Rows are points. Any point is a mix of the corners, with weights that add up to 1. It lies inside the corners' shape when no weight is negative. Say inside or outside, and name the corners with a negative weight.
In the rows, zero is written as 128.

Corners:
(1): [111  96 119]
(2): [180 131 126]
(3): [145 175 127]
(4): [ 63 173 191]
Points:
[148 164 139] => outside (1)
[138 109 115] => outside (4)
[ 86 146 162] => inside
[107 164 154] => inside
[153 153 131] => inside
[ 82 163 177] => inside
[135 123 125] => inside
[ 99 177 179] => outside (1)

Corners:
(1): [208 135 189 171 171 133 106 139]
(2): [101 160 157 130  76  84 155 139]
(3): [123 167  81 122  90  73 113 111]
(4): [240 138 156 162  91 181 122 150]
(5): [116  94 125  85 151 121 134 150]
(6): [ 59 194 151  73 100 138 145  94]
(7): [ 84 121  89 127 123 146 197 119]
(8): [150 106 177 170 154 180  71 174]
(9): [164 184 167 167 157 157 128 202]
Points:
[105 155 131 117 104 133 144 137] => outside (1)
[157 130 147 145 137 135 118 154] => outside (6)
[138 109 154 113 129 156 134 139] => outside (3, 9)
[109 145 147 120 128 119 136 145] => outside (4)
[151 129 143 131 141 138  94 148] => outside (2, 7)

Corners:
(1): [ 55 141 224  76 182 184 133 166 119 127 213   7]
(2): [188  92 117 147 194 146 134  89 100 116  99 143]
(3): [215 109 101  94 129 126 106 127  91 131 103 121]
(4): [168 125  86  43 106 122 144 113 146 105 102 168]
(5): [154 124 123 154 111 102 125 102 141  97  92 101]
(6): [126 129 103  89  79 133 147 177 138  97 168 148]
(7): [ 79 107 129 122 146 153 134 162 167 129 110  35]
(8): [141 107 137 131 146 194  93  71 115 120 125 112]
(9): [110 109 131 120  38  93 168 162 146 174 138 130]
(10): [116 131 206 120 130 152 126 183 180 154 151  87]
(11): [185 179  67  84 107 164 133 101  97 122  98 155]
(12): [107 136 137  91 150 142  97 155  80 112  72  97]
(13): [145 100 109 181 227 122  46  38 145 155 103 130]
Points:
[128 123 125 111 121 138 119 127 141 127 125 112] => outside (2)
[140 122 127 106 118 140 129 147 133 119 137 122] => inside
[ 99 121 193 128 181 159 103 126 138 104 139  78] => outside (3, 7, 9, 11)
[126 127 128 114 127 150 122 124 127 121 120 110] => outside (3)
[160 145  91  97 103 107 110 131 117 126  89 147] => outside (1, 2, 7, 8)
[123 134 139 123 162 155 123 103 146 110 142  96] => outside (3, 9, 12)
[164 123 111 110 135 141 113 123 124 118 102 122] => outside (1, 9)

Corners:
(1): [189 137 158 109 125 113  82 134  99 155 126 128 134 119 130 154 110 149
 119 154]
(2): [108  84 196  89 108 104  95 121  95 152 111 122 155 144 147 172 143 155
 136 113]
(3): [167  63  75 131 121 167 148  76 104  95  92 108 129 116 108 138 165 109
 106 169]
(4): [163 140 188 145 161 110  73 110 110 149 132  57 120 113 126 212 100 149
 152 101]
(5): [130 130  69 184 144 195 145  99 103 103  83 153  94  95  80 164 109 131
  93 129]
(6): [125 138 138 117 149 104 108  97 148 145 101  88 102 121 146 141 152 134
  80 158]
(7): [135 112  17 124 146  56 158 172 110  84  90 176 181 115 190 110 131 108
  77 104]
(8): [120  51  31 121 118  44 205 162 165  87  91 157 167 121 229 127  54 105
 106 135]
(9): [140  91  68  83  83  81 135 163 136  88 119 122 182 153 199  78  81 101
  93  92]
(10): [152 136 172  86 159 135  76 141 136 134 126 118 147 107 137 143 111  89
 168  96]
(11): [143 112 141 149 148  93  48 166 113 144 158  69 106 119 144 150 116 149
 155 147]
(12): [144 144 180 155 120  80  59  88 126 154 119 122 132  79 167 139 132 133
 160 102]
(13): [132  84 187 107 141 127  87 111 102 126 191 101  93  93 130 138 157  99
 126 127]
(14): [173 116  71 134 126  90 205 196 152  46 116 130 189 117 169  87 128 146
 112 126]
(15): [149  80  19  72 142  69 206 181 163  39 106 183 125 153 178 118 119 126
 127 120]
(16): [118 130  69 138 162 180 210  94  88 145 122  85  54 105 137 107 132 120
  92 158]
(17): [123  93  54 139 155 172 170  99 146 169 139  96 122 130 115 177 147 137
  98 136]
(18): [139 129 187 158 139 149  60 103 131 125 216  84 136 117 180 171 173 122
 163 158]
(19): [167 118 145  79 184 118  73 132 112 114 130  98 131  87 146 141 138 176
 143 142]
(20): [118 139  96 135  85 184 176 135 105 128 109 100  93  59 137 151 153 120
 104 112]
(21): [100 187  65 134  94 154 166  94 106 111 119  88  98  82  70 133 142 143
 104 175]
Points:
[128 115 121 126 141 135 106 110 117 131 127 109 121  98 140 143 137 122
 125 129] => outside (1, 4, 14, 15)
[142 115 135 131 133 133 113 119 119 131 132  92 124 106 139 144 129 131
 126 140] => outside (7, 15)
[141 118 107 127 141 119 133 130 123 114 122 115 119 110 140 144 132 133
 125 136] => outside (9)
[132 106 110 122 135 126 124 124 119 131 124 107 116 123 139 156 123 122
 117 136] => outside (12, 14, 19)

Corners:
(1): [119 111 130 124 125 121 150 107 105 144 132 142 136 124 146 187  58 157
 144 123]
(2): [128 146 130 114 150 127 124  90 119 101 134 158 116  50 108 140 143 139
 128 142]
(3): [ 88 137 111 155 114 185 136 110 153 167 145 132 145 148 122 123 102 105
 163 116]
(4): [ 91 139 151 114 145 128 126 104 125 138 141 140 127 146  97 171 146  54
 126 100]
(5): [143 151 134  77  72 104 135 108 103  97 118 146  77 122 128 117 137 122
  86 158]
(6): [ 91 126 136 117 150 121 157 120 139 164 140  71 119 143 153 100 143 131
 104 125]
(7): [213 154 149 153 160 124 173  98 124 150  44 106 136 148 133 146 156  84
 117 124]
(8): [120 145 126 207 133 157 164 105  67 142  77 111 164 169 136 185 139  77
 192 176]
(9): [114 172 114  91 136 167 137 110 146 137  12 139 110 110 139 158  89 112
 170 134]
(10): [138  86 133  97 127 145 145 163 106 154 125  79 154  89 137 198 138 131
 144 134]
(11): [ 92 125 116 114 124 142 153 119 114 172  76 158 113 127 119 131 158 106
 145 120]
(12): [122  90 115 128 136 135 139  90 157 109 118 173 114 103 120 186 157 179
  53 141]
(13): [ 90 162 130  67 152  99 150 181 150 170  30 154 147 117 129 130 121  26
  92 134]
(14): [100 165 120  86 140 103  75 165  61 148 118 145 129 165 146 116 169   7
 172 118]
(15): [124  97 142 126 130 110 125 104 134  91 130 130 137 146 104 129 150  93
 156 146]
(16): [140 150 142  79 153  92 156 192 141  51 125 134  98 140 178 151  56  92
 151 149]
(17): [ 94 117 132 105  94 115  79  98 153 145 146 179  87 132 110 138 152 157
 136 158]
(18): [137 157  60  90  95  94 149  91 148 146 144 104  87  96 114 127 115 165
  34  93]
(19): [119 163 147 122 121  97 156 131 156 149  69  92 120 142 115 141  92 148
 104 108]
(20): [124 124 123 191 132 131 152 120 136 134 120  73  82  99 243 163 115 153
 141  89]
(21): [ 85 152 135 110 126 108 118 131 153 158 135 131 135 163 180 122 176  67
 145 122]
Points:
[129 137 120 129 108 126 140 115 122 135 121 129 110 121 141 146 127 143
 118 131] => outside (4, 6, 9, 13, 15)
[126 135 123 121 130 128 149 123 114 130 109 114 117 119 143 140 122 103
 132 127] => outside (12, 17, 19, 21)
[126 132 125 121 128 127 144 120 123 137 106 121 120 120 134 151 126 118
 125 129] => outside (21)
[123 148 121 124 128 126 145 138 118 162 120 110 124 152 152 131 150  70
 128 122] => outside (1, 2, 9, 12, 15, 19)
[127 140 128 111 128 124 137 120 129 133 102 140 126 129 120 150 131 103
 125 131] => outside (6, 20)
[122 137 131 116 130 121 138 124 130 131 107 125 122 129 140 151 122 114
 129 131] => outside (11)
[106 146 140 106 133 122 131 129 126 153  95 122 130 133 136 128 140  78
 141 118] => outside (8, 12, 16, 17, 18)

Corners:
(1): [161 166 100 123  97 188 176 135 177  64 116  74 196 197  81  99 168 125
 157 132]
(2): [ 94  64 121  91 148 170 139  89 134  99 175 176 110 127 135  81 129 134
  90 144]
(3): [190  72 151 146 168  72 101 107 170 111 111 139 109 155 119 170 128  96
 107 116]
(4): [ 49 113 152 122 153 179 174  85 199 160 103  72 104  69 196 181 141 111
 155 130]
(5): [103 196  78  97 121 183  96  85 132  86 141 144  86  82 151 152 184 165
  80 165]
(6): [116 190 105 110 147 142 123 179 183 105 153  78 165 137 103 125 166 123
 105 148]
(7): [145 111  95  92 121 127 146 188 119 169 104 139 137 189 103  89  89 139
 153 122]
(8): [187 108 109 148 153 160 127  94 126 123 134 178 157 133 124  92 169 189
 122  64]
(9): [163 146 183 170 132  79 115  93 164 166 129  44 109 132 126 165 189  86
  75 145]
(10): [ 65 212 174 191 125 148 146 148 112 130 102  94 104 141 197 207 180  93
  84 125]
(11): [ 38 190 150 175  77 170 131  84  98  82 134 116 199  65 129 175 106 131
 162 198]
(12): [163 161 100  89 137 104 192 115 139  96  87 128 127 142 118  69 155 175
 118  83]
(13): [113 156 114  92 129  98 181 178 104 167 143  65 146  90 102 183 113 135
  90 161]
(14): [ 82  60 100 215 155  94 193 194 120 184  71  93 186 132 169 134 114  94
 172 157]
(15): [113 116  82  99 164 116  91 106 141 172 138 114 180 158  95  86 102 145
 138  67]
(16): [ 76 191 142 166 112 122  67  83 177 100 147 101 184 124 126 164 185 151
 112 155]
(17): [135  73 115 143 153  76 102 161 151 171 181 191 100 150 170 143 157  88
 102  67]
(18): [197 122 139 167 143  54 218 104 106 120  68  68  45 141 100 135 114 155
 154  63]
(19): [118 173 104 139 113 136 177  88 164  84 131 166 100  83 187 158 107 179
  90  87]
(20): [172 113  81 162 115  88 173 203 110 102 137  92 172 175 177 110 103 184
 169 120]
(21): [126  76 108  99 101 181  99 157 132 123  92 103 167 139 115  69 154 166
 149  80]
Points:
[116 142 127 154 131 109 144 128 132 144 117  98 135 118 143 143 142 136
 125 122] => outside (1, 2, 3)
[119 153 128 131 130 126 117 117 146 129 138 126 134 118 144 148 149 137
 107 115] => outside (1, 2, 14, 18)
[119 134 115 134 130 133 138 134 144 127 126 117 151 133 138 132 140 133
 122 128] => outside (18)
[124 140 114 126 135 135 131 124 144 112 133 120 131 127 133 133 145 138
 114 131] => inside
[141 116 118 135 141 112 135 145 145 136 127 105 134 153 135 124 152 130
 122 113] => outside (11, 19)
[124 140 119 133 131 123 151 128 136 121 112 111 142 132 131 126 141 139
 125 118] => inside
[120 122 117 126 132 121 137 137 134 137 136 120 137 128 131 134 135 131
 118 117] => inside
[119 146 124 139 124 133 143 134 136 122 120 112 141 138 134 142 137 131
 124 128] => inside

Corners:
(1): [153 173 149 199 121 121  70 169 152  90 105  88 183 138 120  94 172 145
 148 126]
(2): [127 102  80 136  93 187  71 109 100 145 156 113 142 182  82 161  93 117
 104  99]
(3): [157 163  94  79 143 168  72  71 137 174  82 181  69 134 178 149 125 150
 106 204]
(4): [139 180 118 130 158 116 144 164 147 160 116  95 212 121 147 118  70 176
 121 110]
(5): [ 83 109 126  99 164  85  64 127 146 127  91 153  92 145 170 132  81 160
 142 175]
(6): [161 181 162 146 125  93 140  31 163 117  35 152 139  69 193 111  84  78
 136 177]
(7): [ 99 108 137 153 156  86  85  94 114  91 130  79 149  73 155  91 164 101
 174 167]
(8): [ 69 136 120 162 135  82 132  92 135 166  97  88 122  98 128 141  88 162
 151 137]
(9): [ 68 131  95 135 146 148  45 201  64 176 192 145 157 149  59 116  83  90
 126 127]
(10): [131 121  97 121 128 202 130  80 135 155 176  91  83 124 118 215 111 127
 171 176]
(11): [ 97 117 106 147 123 113 181 146 195 102  90  55  99 176 175  77  62 127
  79 133]
(12): [100  98 143  99 179 105 167 175 129 111 147 141  87 125 105 156  69 142
 102 170]
(13): [109 136 145 164 123 181 180  75 140  82 126 155  71  95 173 185 115  78
 117 107]
(14): [140 104 172 125 148 143 105 159  82 153 175 116  72 116 148 118 116  92
 133  99]
(15): [175 148 112 116 121 110  76 109 173 131 103 174  72  63 179 192 143 108
 140 179]
(16): [156 157 144 118 164 140 125 150 110  86  92  80  93  82 132 170 168 115
 112  94]
(17): [150 113 147 172 144 160 160 114 147 154  91 145 124 132 124 136  97  70
 116 133]
(18): [ 76 154 140 172 132 157  89 184 142 153 151 118 178 153 111 170 112 157
  83 123]
(19): [108 148 151 140 183  97  88 118 146 108 130 164  80 165 168 104  79  85
  80 165]
(20): [ 66 175 128 132 119 110 109  91 178 133 131  59 123 113  96  73 172  70
 155  90]
(21): [159 186  95 115 105  90 119 139 151 164 119 159 145 154 158 141  97  90
 169 160]
Points:
[110 103 131 122 146 149 136  99 127 105 143 127  66 116 135 153  97  76
 122 138] => outside (1, 3, 4, 8, 18, 21)
[126 174 127 125 144 103  87 157 150 137 112 142 103 131 169 127 121 125
 115 137] => outside (2, 6, 7, 10, 12, 17)
[ 94 168 111 132 139 128  70 122 137 140 138 124 123 113 131 142 145 124
 146 141] => outside (2, 6, 11, 12, 14, 17)
[117 149 123 138 134 123 117 114 156 120 106 112 124 128 151 134 111 131
 121 143] => outside (9, 14, 17)
[128 141 132 138 139 125 120 116 149 124 108 122 111 121 150 138 114 122
 126 144] => outside (9)
